Rows are points. Before rounding, the points of a table are all equally far from one centre. They may lie mostly on one side of it. Write the centre, to within rounding.

Points (8 x 2):
[[-13.2 -15.2]
 [-10.9 -18.6]
 [-17.0   6.2]
 [-16.8  -6.1]
 [ 14.8 -30.8]
 [-10.3  20.7]
 [ 39.4 -18.0]
 [-13.6 -14.4]]
Centre: [14.0  0.7]

Points, 12 rows:
[[-13.7  -6.4  -5.2 -13.3  26.6  12.9  -3.9  35.0]
 [ -8.9   5.6  -8.7   2.6  34.1  16.2 -19.8  13.0]
 [-17.6   8.5 -15.3 -11.5  25.1   7.9 -11.6  28.1]
 [ -7.6  -2.3 -20.9   0.8  26.5  22.9  -7.8  35.0]
 [-13.8   9.3  -6.0 -15.0  29.4   8.9 -12.8  17.5]
 [-17.8  -2.3 -19.9   6.1  33.3  23.1 -11.0  20.9]
 [-18.2   3.5  -3.3  -9.4   3.3  15.3   0.0  46.7]
 [ -8.1  10.1  -4.1  -7.6   0.4  17.9 -24.3  38.6]
 [-17.2  -8.4  -0.3  -6.8  30.1  29.6 -11.2  26.6]
 [ -9.9   0.9  -1.0  -4.3  33.3  21.4 -10.0  28.1]
 [-22.2 -11.0 -15.3   1.0  31.1  29.1  -4.2  24.6]
 [-18.3   5.1  -6.2  -1.3  30.9  21.4  -7.6  31.7]]
Centre: [-10.7  -3.7  -6.3   2.4   0.6  17.1  -2.5  11.3]
